Each row is a point. To make a cloud, some directions were put in groups of two or more. Within a group, all points are equally far from the middle, so they leave a hole (a ring in 2 directions, a hollow ball in 3). The other directions are filled evenly. Then the cloud was stretched, turned, moved and blurred a little. How many holes are there, and how many directions does each take, smallest first?

Cloud (20 x 3)
[[ 28 -34  14]
 [ 23 -48  32]
 [-33 -60  34]
 [ -2  41   4]
 [ -1  48 -34]
 [ 25 -40  19]
 [-40 -56  35]
 [ 29   6 -25]
 [-30  25  35]
 [-29  22  44]
 [ 36  16  52]
 [ 33 -39  39]
 [-28  35  10]
 [ 27  12 -32]
 [-75   4 -49]
 [ 25 -22 -12]
 [ 35 -34  35]
 [ 18  27  55]
 [ 15 -31 -23]
 [ 17 -27 -27]]
Holes: 1 (2)

Cloud (29 x 4)
[[ -8 -45  24  -6]
 [-40 -10  16 -17]
 [ 24  35 -27 -30]
 [ 54  49   2   7]
 [-44  -1 -65 -23]
 [ -8  40  -1 -36]
 [ 15  86 -21   5]
 [ -7  34 -44 -53]
 [-55  33  -3  31]
 [ 36  12 -45  20]
 [ 12 -53 -30  -7]
 [ 21  38  20  -3]
 [-31 -30 -14   3]
 [  7  67 -34 -17]
 [ 40  40  24  10]
 [-84 -10 -29 -20]
 [ 55  38 -14  -4]
 [ -1  26 -57 -41]
 [ 35 -12 -45  -4]
 [-28 -64   8 -26]
 [ 36  16  42  22]
 [-34 -18  -4   9]
 [-77  -5   0 -34]
 [  2  -9 -20  39]
 [ 17  28 -54  14]
 [-15 -63 -35 -29]
 [  8  -4  36  14]
 [  7  17 -55  12]
 [ 50  22 -41  32]]
Holes: 1 (2)

Cloud (49 x 6)
[[-30 -17  -6  32 -33  41]
 [ 31   4   4  45 -13 -28]
 [-31 -50  18  45  -4 -59]
 [-64   6  24  39  41 -27]
 [-25  28 -32 -59  43 -34]
 [-40  -3  10  23 -33  34]
 [ -5 -11 -38 -58 -52 -24]
 [-58  21 -27 -39  23 -49]
 [ 12 -36 -30  33 -33  38]
 [ 21  -4 -18  43 -38 -32]
 [ 39 -31 -26 -40  24  -5]
 [-53  14 -42 -40  40 -17]
 [-22 -61 -47  18  23 -27]
 [-17 -51 -35   8 -25 -60]
 [ 25  13  33 -36 -34 -33]
 [-48 -40  -8  42 -20  26]
 [ 22 -51 -12  -9  41   0]
 [-18 -76 -37  21 -26   0]
 [ 29  -7  19 -57  -3  20]
 [-70 -10   2 -24  28  14]
 [-60   0  39 -31   4 -45]
 [ 38 -38 -30   1  26   7]
 [ 20   4 -30 -70  29 -20]
 [-42   8 -43  31 -33 -25]
 [ -3 -60  -3  17  47  -1]
 [ 21  18 -27 -72  -6  17]
 [-29 -20 -47  23 -35  32]
 [  2 -45 -37   2 -48 -47]
 [ 17  20 -37 -69 -30   8]
 [ 19  45 -22 -63   3 -30]
 [-30   4  39 -33 -43 -11]
 [-36 -58  16 -41  -9  -7]
 [-63   8  34 -13 -21 -15]
 [-30 -81   3  28  10  -5]
 [-20  41 -45  -5  46 -19]
 [-15 -18 -20 -39 -46 -56]
 [ 19 -14  28 -53  29   5]
 [ -4  32  16 -26  14  38]
 [-49 -44  23  62   0 -21]
 [-28 -47  37  -5 -17 -56]
 [ 23 -27 -22  24  31  26]
 [  4 -17 -38  28 -30  42]
 [-16 -72 -16 -18  26 -17]
 [-27 -16  25 -29  25 -75]
 [-59  28   0  -4 -29 -36]
 [ -5  58 -29  -2  29 -22]
 [-23  34  18  24 -33   0]
 [ -4  37  31 -24  -5  27]
 [-36 -64 -40  31  15  -4]]
Holes: 3 (2, 2, 2)
